Each row is a point. Any point is a mix of the corners, with weights that add up to 1. It lies inside the corners' shape when no weight is negative. Say inside or outside, and name the corners with a negative weight.

Corners:
(1): -3.0, -1.2, 4.3
(2): -2.5, 5.4, 2.6
(3): 4.5, -2.5, -4.2
(4): 3.2, -2.3, 1.4
Points:
-2.6, 3.5, 3.6 -> outside (3)
3.5, -2.0, -2.7 -> inside
2.7, -2.0, -1.8 -> inside
-0.7, 3.0, 1.6 -> inside
3.0, -1.7, -0.6 -> inside
0.4, 3.2, 0.5 -> outside (1)

Corners:
(1): 1.0, -2.7, -3.4, -4.3, -2.1, 3.5, 4.1, -4.2, -6.4, 4.2, 0.2
(2): -5.8, 3.3, 3.9, -2.8, 0.1, 2.0, -6.5, 1.8, 6.1, 0.0, 3.5
(3): -0.6, 4.3, 0.0, -1.2, -3.3, -2.8, 5.4, -0.8, -1.9, -5.7, -3.1
(4): 3.8, -0.5, 2.8, 1.8, 2.1, 0.1, 0.5, -0.6, 2.0, -2.0, -2.3
(5): -2.0, -2.9, 5.5, 4.1, -4.5, -2.6, 5.9, 1.2, -1.0, 4.7, 3.8
(6): -4.6, 1.8, -3.1, -0.6, -5.4, 1.6, -4.9, -3.4, 5.1, 5.6, -1.1
(7): -1.1, 3.8, -2.7, 4.1, -2.5, 2.9, -2.5, 0.0, 1.2, -1.2, -3.5
(8): 0.2, -3.9, 5.0, -0.9, -0.1, 1.1, 4.3, -1.3, 2.2, -5.4, -2.8
(9): -0.7, -0.2, 2.6, 5.5, -6.8, -0.8, -4.1, -4.0, 0.2, 4.7, -2.5
(10): 3.0, 0.9, -1.3, -3.9, -5.3, -1.9, -1.0, 4.0, 0.0, -1.1, -0.8
(11): -1.8, -4.1, 8.8, 3.6, 3.1, -1.1, -1.3, 1.1, 2.6, 2.2, -4.1
(12): 0.9, -3.5, -3.7, -4.8, -1.7, -2.1, -4.0, -0.2, -1.7, -0.9, -0.3
Points:
0.4, -1.4, 2.1, 0.0, -2.0, -0.2, 2.1, -0.6, -0.9, -0.7, -1.0 -> outside (6)
-0.9, -2.1, 4.4, 1.9, -0.8, -1.0, 0.7, 0.5, 0.9, 1.7, -1.0 -> inside
-0.1, -0.8, 4.5, 1.5, -1.0, -1.6, -0.8, 1.7, 2.2, -2.0, -1.6 -> outside (1, 6)
2.3, 1.3, -1.3, 1.5, -4.6, 0.6, 4.6, -1.7, -1.8, 0.3, -1.4 -> outside (2, 11, 12)
-0.9, 2.2, 0.6, -0.8, -2.8, -1.3, 2.0, -0.4, -0.2, -2.5, -1.9 -> inside
0.3, -1.1, 2.0, 0.4, -2.6, -0.5, 0.0, -1.2, 0.2, 0.9, -1.1 -> outside (7)
-2.1, -0.5, 1.8, 0.4, -0.5, 1.5, -1.6, -2.1, 1.7, 0.6, -1.9 -> outside (5, 10)

Corners:
(1): -2.3, -1.2, -0.8, 1.1, 2.1, -7.2, 0.7, 3.2, -1.9, 1.4, -0.4, -3.6, 3.4, 2.9, -2.6, -0.3, -2.8, -0.3, -1.3, -1.2
(2): -4.2, 0.9, -0.6, -2.8, 3.6, 2.4, 1.6, -4.8, 4.4, 1.5, 1.8, -0.3, -3.6, 3.9, -3.6, -2.1, -1.3, 2.2, -5.0, 3.4
(3): -1.4, -0.8, -4.4, 0.7, 2.3, 1.8, 3.7, -2.6, -2.3, 2.6, -7.4, -3.7, 1.9, 1.1, -1.6, 3.6, 1.6, 0.8, -3.4, 3.0
(4): -4.5, 1.7, 0.4, -0.8, 0.2, -5.3, 5.4, -4.9, 1.7, 0.7, 2.0, 6.2, -3.4, -4.6, 0.6, -0.3, 0.7, -0.1, -0.3, -1.9
(5): -1.6, 0.0, -1.6, 0.7, -0.7, -1.0, -1.9, 1.4, 0.3, -0.9, -3.2, -0.7, 3.7, 0.0, -2.5, -3.2, 1.0, -3.7, 1.1, 2.2
(6): 4.6, -2.4, -3.1, -1.2, -1.1, -4.2, -1.5, 1.2, -2.3, -0.4, -0.4, -3.3, -1.0, -4.0, 1.1, -0.9, -2.6, -4.6, 2.1, -8.0
(7): -2.3, 1.6, -2.6, -4.5, 1.6, 1.6, 0.5, 1.7, 0.7, 3.2, -3.4, -2.4, 0.5, -2.0, -3.4, 0.1, 1.8, 4.8, 0.1, 1.1
(8): 3.8, -3.2, -1.9, -1.6, 0.1, -2.6, 2.4, 1.4, -1.1, 2.0, -3.4, -2.3, 2.8, 2.0, -6.4, -3.5, -0.8, -1.8, 5.1, -0.4
(9): -2.8, 3.5, 2.0, -0.5, 0.7, -3.8, 4.1, -1.5, 6.6, -6.9, -0.4, 2.9, -3.6, -0.4, 0.2, -1.9, 3.8, 2.0, -3.8, -6.9
(10): 0.3, 2.2, 0.6, 6.3, 0.6, -1.6, 2.9, -3.5, 4.7, -3.5, 6.6, 1.9, 1.3, -1.7, 0.1, 2.6, 2.1, 3.5, -0.8, -6.6
(11): -2.4, 1.5, -2.8, -0.3, -1.3, -3.3, -0.7, -8.2, 2.9, -1.7, -2.4, 5.0, -4.2, -0.9, -2.5, 2.5, 0.1, 5.4, -2.4, 0.3
(12): 2.0, 6.0, -5.7, 8.2, -1.6, -7.3, 6.8, -0.2, 0.3, -4.6, 5.4, 0.0, 1.4, -3.9, 4.9, 1.7, 1.1, 3.8, -0.1, -4.0
(13): -0.3, 5.2, -2.0, 5.3, -3.1, -4.3, 6.9, 0.6, 0.0, -11.0, 4.8, -1.1, -1.2, -7.7, 6.1, 8.1, 0.6, 4.8, 5.3, -4.3
(14): 2.0, 0.2, -1.4, 0.2, 0.8, -3.1, 2.0, 6.3, -4.8, 0.9, -0.3, 1.3, -0.9, -1.6, -4.0, 2.8, -3.2, -1.2, -0.5, 0.5
(15): 2.3, -2.3, -1.4, -1.9, 4.8, -1.3, 0.2, 0.8, -5.2, 0.7, -4.2, -0.6, 3.8, 3.4, 0.7, -0.1, -0.4, 2.5, 0.4, 3.4
(16): -4.0, -0.7, -7.4, -2.5, 2.1, 1.0, 0.8, 2.1, -0.9, 1.8, -3.2, 1.4, 3.1, 1.5, -3.7, 0.9, -0.1, -0.8, 1.8, -1.0
(17): 0.5, -6.9, -2.7, 9.7, 2.6, -7.0, 1.2, 5.5, -3.4, -6.7, 6.7, -3.0, -0.6, -5.8, 3.1, -2.8, -0.9, -1.1, 1.3, -7.8
(18): -2.2, 1.1, -2.1, 0.9, 3.2, -2.8, 1.4, 1.9, 5.8, 2.8, -2.7, 1.8, -3.3, 4.2, 0.7, 2.9, 3.9, 1.9, -1.8, 3.2
(19): 0.8, -4.5, -4.9, -2.1, 0.6, -2.2, 2.3, 2.0, 1.6, 0.5, -0.9, -0.5, 4.2, -2.0, -0.1, 1.5, -2.1, -0.7, -2.3, 3.3
(20): -2.7, -1.7, -2.4, -1.0, -0.8, 3.7, 1.0, 0.3, 1.3, 3.6, -5.7, 1.9, -1.6, -0.2, -0.4, 0.4, -4.3, 2.9, -0.1, 0.1
(21): -3.7, -2.8, -1.3, -2.2, -3.6, 0.8, 2.1, 0.8, -2.5, 1.6, -0.5, 0.2, -1.0, 4.0, -1.5, 0.4, 3.8, 2.6, -3.4, 1.2
Points:
-1.7, -3.9, -1.0, 0.8, 0.0, -0.1, -0.4, 0.6, -2.8, -2.6, -0.3, -3.0, -0.4, 0.5, -1.5, -1.5, 0.2, 1.4, 0.1, -3.7 -> outside (4, 12, 14, 18, 19)
0.1, 0.0, -3.1, -0.2, 1.3, -4.2, 1.2, 0.2, 1.5, -1.8, -1.1, -0.1, 0.3, -1.8, 0.7, -1.6, -1.1, -0.1, 1.6, -2.1 -> outside (3, 10, 14, 21)
-1.0, -0.4, -2.4, 1.7, 0.3, -2.1, 2.8, -1.3, 0.1, 0.2, 0.2, -0.5, 0.7, -0.8, 0.2, 0.8, 0.2, 3.0, 0.2, 1.4 -> outside (6, 9, 14, 16)
0.3, 1.5, -5.2, -3.2, 1.1, 2.3, 2.8, 1.8, -1.2, 3.2, -4.4, -1.3, 1.4, -1.9, -0.5, 2.6, -1.3, -0.4, 2.8, 3.3 -> outside (1, 9, 10, 11, 17, 21)
-0.2, -0.5, -2.5, 0.6, 0.1, -2.5, 1.8, 0.7, -0.8, -0.8, -0.9, 0.0, 1.6, -1.9, -0.4, 0.7, -0.1, 0.7, 0.5, -1.8 -> outside (2, 18)
-2.3, -3.7, 0.1, 0.0, 3.0, -1.3, 0.9, 0.1, 3.1, -2.0, 1.1, -0.6, 0.6, 1.2, 0.5, -2.5, -2.2, -2.6, 0.8, -2.3 -> outside (3, 7, 11, 12, 14, 21)
-0.6, -0.4, -3.5, 1.0, 0.2, -2.9, 1.2, 0.4, 0.2, -0.5, -0.4, -1.2, 1.0, 0.8, -2.3, 0.0, 1.4, 0.5, -1.6, -0.8 -> outside (4, 13, 15, 20)
-2.6, -0.1, -1.7, 0.1, 0.6, -1.4, 1.3, 0.0, 0.5, -0.2, -1.3, 0.2, -1.1, 0.2, -2.1, 0.3, 0.5, 0.7, -0.3, -2.1 -> outside (12, 15, 19)

Corners:
(1): -3.5, -1.6, 4.3, 7.4, -1.8, 1.3, -1.3, 0.4, 1.0, -0.5, -0.3, -3.9, 2.2, 1.6, 1.4, -3.0, 7.3, 9.0, -1.0, 0.0
(2): -4.8, 1.9, -1.7, 4.1, -0.2, 4.4, -4.2, -0.6, -4.9, -1.0, 2.7, -7.3, 4.8, 4.0, 1.9, 0.9, -0.6, -1.5, 0.8, -1.1
(3): -2.6, -0.9, 1.4, 0.8, -0.8, 0.8, 0.0, 0.8, -0.6, 0.8, 1.0, -3.3, 0.0, -4.5, 1.9, 1.0, 1.7, -1.9, 0.4, 1.1
(4): 0.3, -2.4, 2.5, -1.4, -0.2, 1.8, -3.7, 1.9, -2.8, -0.4, 4.1, -2.4, 3.8, 1.7, -8.7, -9.9, 7.6, -1.8, 0.4, 2.4
(5): 1.5, -0.6, 3.7, 3.4, -4.2, -2.3, -4.5, 3.2, -0.8, 0.5, 1.0, -1.1, 1.1, 2.9, -1.0, -3.8, 4.9, 0.0, 1.2, 2.7
(6): -4.0, -2.4, -0.8, 1.0, 8.6, -5.9, 2.3, 3.5, -3.5, 2.4, -2.1, 5.6, 5.9, 2.2, 3.0, 4.7, 1.9, -2.6, 3.0, 1.5
(7): 1.5, -0.5, 0.2, 2.0, -0.3, -0.2, -0.1, 0.9, -1.3, -2.5, -3.9, 0.2, -4.8, 3.0, 0.4, 2.2, 3.2, 0.7, -1.4, -10.0
(8): 1.9, -1.5, -0.3, 0.7, 2.2, -0.1, -0.2, 2.2, -0.9, -1.1, -3.5, -0.2, -2.3, -1.6, 1.1, 1.5, 6.3, -2.4, -1.6, 0.3
(9): 0.6, 1.9, -6.5, 3.4, -1.5, -2.0, -0.8, 0.0, -2.6, -2.5, -3.2, -0.6, 1.9, 1.9, 1.5, -0.1, 4.8, -2.0, 2.7, -3.1
(10): -4.2, -0.8, -2.6, 2.7, 3.9, -1.8, 3.7, 2.6, -1.6, 0.4, -5.2, 4.8, -5.3, 1.7, 1.4, 2.0, -1.3, -0.2, 1.9, 0.2
(11): 0.7, -0.4, 1.2, 0.5, 3.4, -1.7, 2.0, -1.4, -0.8, -2.3, 2.4, 1.6, 1.6, 2.7, 1.0, -6.8, 4.8, 1.7, -0.7, 1.7
(12): 0.9, -3.1, 1.1, 4.0, -0.4, 1.7, 0.1, 3.7, -0.8, 2.2, 3.2, -0.9, 1.9, -0.1, -1.1, 1.4, -2.2, -2.4, -3.9, 0.3
(13): 0.0, 4.7, -0.1, 1.2, -1.0, 1.1, 7.1, 1.5, -3.0, 0.2, -5.6, 0.9, 1.8, 3.6, 2.8, 3.7, 4.4, -0.4, 2.8, -0.7
(14): -0.7, 12.8, 1.0, 6.9, -2.9, 1.5, -2.9, -2.1, 1.0, -1.0, 0.6, 0.9, 3.2, 2.1, 1.4, -1.6, 2.3, 0.7, -2.4, -2.8
(15): 0.5, 3.4, -1.8, 3.4, -0.9, 0.1, -2.2, -0.7, -2.8, -6.9, 0.0, -1.4, 3.5, -1.0, -5.3, -1.4, -4.2, 6.6, -1.4, -1.1
(16): 0.2, 0.3, 0.0, 5.4, -2.5, -3.6, -3.1, -6.4, -1.7, -2.0, -1.0, 0.8, 1.8, 1.4, 0.3, -3.6, 7.2, 2.3, -1.8, -0.5
(17): 2.0, 8.4, -10.3, -1.7, 3.6, -4.7, 0.8, -5.7, -5.0, -1.4, -0.3, 4.7, -2.0, -4.3, 3.6, 2.3, 0.2, 0.0, 1.6, -1.5
(18): 0.3, 4.5, 3.1, -2.6, -1.2, -0.7, -0.7, 0.4, -0.8, 3.0, -2.6, -13.8, 1.0, 0.4, -2.0, 2.3, -2.9, -2.4, 0.0, -7.1
(19): 1.1, -3.1, 1.6, 3.4, 1.2, 1.0, -2.8, 2.0, -0.9, 2.2, -2.5, 1.3, -1.3, -1.5, -0.6, -0.3, 5.7, -3.2, 2.9, 0.6
(20): 1.2, -0.4, -4.0, -3.3, -0.5, -0.1, -3.8, -2.1, 0.5, 1.9, -1.0, 1.1, -0.9, -2.3, 3.1, 2.6, -0.3, -2.5, -3.9, 0.1
(21): 0.4, 5.0, -5.4, 1.6, 2.4, -1.9, -0.9, -1.4, -1.1, -2.4, 0.6, 3.5, 0.4, 2.3, -2.8, 1.3, 0.5, -0.6, 1.3, -0.7
Points:
-0.9, 0.0, -1.3, 4.5, 1.5, -1.4, -1.9, 0.1, -1.9, -0.9, 0.5, 2.8, 0.9, 2.6, -0.4, -2.6, 5.2, 0.2, 0.5, 0.3 -> outside (3, 13, 15, 18, 20)
0.0, -0.1, -0.2, 1.9, 1.4, -0.9, -0.5, 0.1, -1.4, -0.3, -0.7, 0.7, 0.9, 0.8, 0.5, -1.2, 3.6, -0.5, 0.4, 0.0 -> inside
-0.9, -0.4, -0.4, 2.3, 1.0, -0.9, -0.4, 0.7, -1.9, -0.4, -0.8, -0.3, 1.4, 1.0, 0.2, 0.0, 2.7, 0.4, 0.4, -0.5 -> outside (14)
-0.4, 1.9, -1.2, 2.3, 0.4, -0.8, -1.6, -0.3, -1.4, -0.5, -0.2, -0.6, 0.9, 0.3, 0.1, -0.2, 1.7, -0.3, -0.2, -1.2 -> outside (13)
-0.2, 0.8, 1.1, 2.2, 0.2, -0.8, -1.6, 0.1, -0.7, -0.2, 0.0, 0.0, 0.6, 0.3, -0.9, -2.0, 3.5, 0.7, -0.7, -0.3 -> outside (2, 9, 13)

Corners:
(1): 1.0, 0.5, -2.1, 0.2, 1.3, 2.1, -4.0, 2.7, 0.4, -0.7, -0.5, 0.7, 1.6, -2.9, 1.0, 3.2, -4.7, -1.8, -3.1, 13.4
(2): -1.7, 6.1, -5.0, -1.1, -0.8, 1.4, 1.3, -0.6, 1.8, 0.0, 1.1, -1.4, 0.6, 5.8, 3.0, 2.0, 3.2, -2.1, -2.7, 1.6
(3): -1.0, 0.1, 3.8, -2.6, 3.4, -3.9, 1.5, -0.4, -2.5, 1.6, 1.2, -4.7, -3.5, -3.9, 2.1, 0.6, 1.0, -0.1, 1.4, -2.3
(4): -6.2, 2.2, 1.4, -1.4, -8.2, -8.6, -2.1, -0.3, -3.1, -4.9, 2.5, 1.5, 4.6, 1.9, 3.4, 3.6, 3.1, -0.2, 1.5, -1.8
(5): -4.1, -2.0, 0.1, -1.4, -6.4, -5.4, 2.5, 1.2, -5.7, 3.5, 0.0, -5.1, -2.5, -5.3, -5.6, 2.8, -1.9, -4.7, -1.7, -6.6
(6): 4.2, -1.2, -2.2, 0.9, 4.0, -2.3, -0.4, -1.2, -4.1, 3.6, 1.2, 0.3, 1.4, 1.4, -1.5, 2.5, -3.5, -1.7, 1.1, -0.4
(7): -2.3, -1.5, -0.5, -0.6, -0.4, 1.1, 0.5, 5.9, 3.4, 3.8, -1.5, -1.9, 3.5, -1.4, -4.5, -2.1, -1.5, 2.1, -1.6, 1.8
(8): 3.9, -0.4, -1.4, 1.6, -0.5, 0.4, -4.9, -2.3, 1.8, -3.8, 0.3, 2.1, 1.3, -1.7, 1.1, 3.1, 0.9, 0.2, -2.5, -2.4
(9): 1.3, 1.5, 0.9, 1.2, -3.4, 1.3, -2.6, 0.8, -0.4, 2.2, 3.3, -4.3, -1.5, 1.6, 3.5, -2.6, 1.5, -0.9, -1.6, -2.7
(10): 4.0, 4.7, 4.4, -0.9, 0.2, -4.7, -3.8, 2.3, 1.9, 2.5, -2.5, -0.1, -3.5, -0.8, -2.1, -4.8, -2.3, 2.2, -4.2, 3.6
(11): 0.0, -5.8, 3.5, -3.3, 1.3, 2.8, 1.3, -0.9, -4.6, 0.5, 2.8, 2.1, 2.1, -2.0, -0.5, 3.0, -1.9, -8.3, 2.0, -2.9
(12): -2.6, -9.4, 4.0, -0.3, -2.0, -1.4, 0.9, 1.6, -4.2, 8.9, 0.7, -1.0, -2.4, -3.1, -2.1, 6.6, 2.3, -1.2, 4.1, -8.9
(13): -3.0, 3.2, -1.5, 0.7, -0.8, -3.6, 5.6, -1.5, -0.8, -2.0, 2.4, 1.0, -4.7, 1.4, -1.5, -1.4, 0.9, -2.2, 2.3, 2.3
(14): -2.2, -2.2, 1.8, 2.0, 4.8, -0.7, 1.5, 1.6, -4.8, 1.0, 1.8, -1.0, -2.5, -0.4, -4.0, 0.2, -3.3, -2.7, -1.0, -0.2
(15): 0.6, -4.4, -7.0, -1.5, -1.8, 2.2, -0.8, -1.0, 0.8, 2.5, 10.2, -1.0, 2.4, 4.5, -5.9, -1.9, -0.2, -2.3, 2.0, 0.1
(16): -0.6, -2.1, -3.4, 1.1, 2.4, -2.3, -5.2, -1.0, 0.5, 5.7, 0.0, 9.3, 3.1, -7.8, -3.2, -1.3, -0.4, 6.0, -3.1, 3.3
(17): -1.2, 3.3, 1.7, -0.7, 1.0, -2.5, 4.3, -2.2, 0.0, -3.8, 1.1, 2.6, -4.3, -0.2, 6.1, 2.5, -3.1, 7.6, -2.1, 5.1
(18): -1.9, -2.4, -3.5, 0.6, -0.7, -2.6, -2.5, -3.7, 1.1, 0.4, 0.9, 0.7, -2.2, 0.8, 0.0, -1.0, -1.4, -4.3, -1.9, -4.7
(19): 1.2, -1.5, -0.8, -1.3, 3.9, -0.9, 3.3, -0.2, -3.1, -0.7, 2.3, 5.4, 1.3, -3.1, 5.2, -0.7, 2.0, 2.5, -2.3, -0.2
(20): 0.3, 0.1, -3.1, -2.5, 2.5, 8.5, 1.3, 3.8, -2.6, -2.5, -0.1, 0.2, -2.5, 4.9, 4.6, 3.9, -5.2, 3.9, 2.5, 1.3
(21): 0.0, -0.1, 0.2, -0.5, 0.1, -4.8, -3.4, 0.3, 1.3, 1.5, 4.0, 2.4, -1.1, -1.3, 0.5, 3.8, -2.5, -4.2, 0.7, -3.8
Points:
-1.6, 0.9, -0.9, 0.3, -0.6, -2.6, 2.7, -0.2, -2.1, -0.1, 2.4, -2.0, -0.3, 0.1, 0.3, 1.6, 1.3, -0.1, -0.3, 0.6 -> outside (10, 11, 16, 18, 20, 21)
-1.9, -4.1, -0.9, 0.5, 0.5, 0.7, -1.0, 1.7, -1.6, 3.0, 2.5, 1.2, 0.5, -0.2, -2.1, 1.8, -3.0, -0.7, 1.6, 0.9 -> outside (2, 3, 5, 8, 10, 19)
-0.5, -1.0, -0.5, -0.5, 0.1, -0.9, -0.8, 0.6, -1.3, 1.6, 1.3, 0.2, 0.4, -1.1, -0.8, 0.3, -0.4, -0.8, -0.7, 0.4 -> outside (17, 21)
-0.4, -0.6, -1.2, -0.2, -0.6, -1.4, -0.9, 0.6, -1.3, 1.5, 1.4, -0.1, -0.1, -0.6, -0.3, 1.2, -0.6, -0.8, -0.6, -0.9 -> outside (11, 17)
-0.4, -3.2, -1.4, -0.6, 2.3, 0.6, 0.4, 0.7, -1.8, 5.1, 2.4, 1.8, 0.4, -2.6, -1.3, 1.0, -1.1, 1.5, -0.3, -1.2 -> outside (1, 4, 8, 10, 13, 18)
0.4, -2.4, 0.4, -0.4, 1.4, -0.4, -0.2, 0.8, -1.5, 2.4, 1.2, 0.3, -1.0, -2.0, -1.6, 0.0, -1.5, -1.9, -0.4, -1.2 -> outside (2, 4, 17)
